Each row of a before or after table is a point. One or more steps were done to the points. Then noise was added and the rows were shuffled. The steps act on how far a point lies along the listed directions, d1 being the first. What was done? A step turns or swaps two directions, mirrors them in a line or flattens them onto one, adds a multiple of one to another, or multiplies one. Angles are multiples of 10 degrees, from the lower direction toward the higher: turns from -170 to 170, lines from 10 to 170 but not 90. Use the fewest steps. Two steps may share a direction if one is a turn and the other turns, adds or multiplies; they go together, in the order done. Otherwise the lowest direction goes first.
(in the rows, 128 means zero)

Directions:
(1): [141 194 162]
(2): [201 110 136]
(3): [113  96 195]
Before (9 x 3)
[[148 176 131]
 [153 179  56]
 [ 20 159 159]
 [ 81  70 121]
 [ 81 162 140]
 [133 166 120]
 [ 79  63  91]
 [127 139  67]
 [ 85  99  95]]
After (9 x 3)
[[ 84 104 165]
 [149 154 208]
 [162 164 185]
 [ 97 122 104]
 [ 54  78 136]
 [101 108  86]
 [100 236 124]
 [118 155 186]
 [ 88 177 116]]
Steps: turn d1 and d3 by -130 degrees; turn d1 and d2 by 50 degrees

Directions:
(1): [ 91 208  84 164 131 114]
(2): [128 115  69 118  80 201]
(3): [182 192 146  67 114 137]
(4): [ 57 125 122  54 155 130]
(5): [132 109  91 104  69  53]
(6): [172 113  63 116 196 116]
Before (14 x 6)
[[113  97 164 148 118 148]
 [ 90  91 113 106 145 142]
 [ 89  98 156 169 116 127]
 [ 98  89 149 164 153 127]
 [158 150 133 141  68 103]
 [145 132 108 148  80 126]
 [131 114 117 152  86 112]
 [187 140 124  35 157 105]
 [126 145 147 147  72 157]
 [174 106 105  47 133 136]
 [134 140 146 147 140 137]
 [122 132 112 135  60 133]
 [139 101 132 141  50 102]
 [126 165 143 139  51  97]]
After (14 x 6)
[[160 137 117   8 160 122]
 [137 140 161 144 147 122]
 [138  97  91   8 136 150]
 [161 144 115 141  50 131]
 [ 90  92 158 158 165 119]
 [155 128 103 156  63 143]
 [128 128 100 137  48 148]
 [124  91 106 125  33 134]
 [146 159 129 157  28 120]
 [ 93  98 167 131 136 138]
 [ 83  98 157 164 120 125]
 [135 144 149 155  73 152]
 [135 107 101 151  71 127]
 [ 80  90 112  94 151 139]]
Steps: add -1 times d1 to d4; add 0.7 times d5 to d2
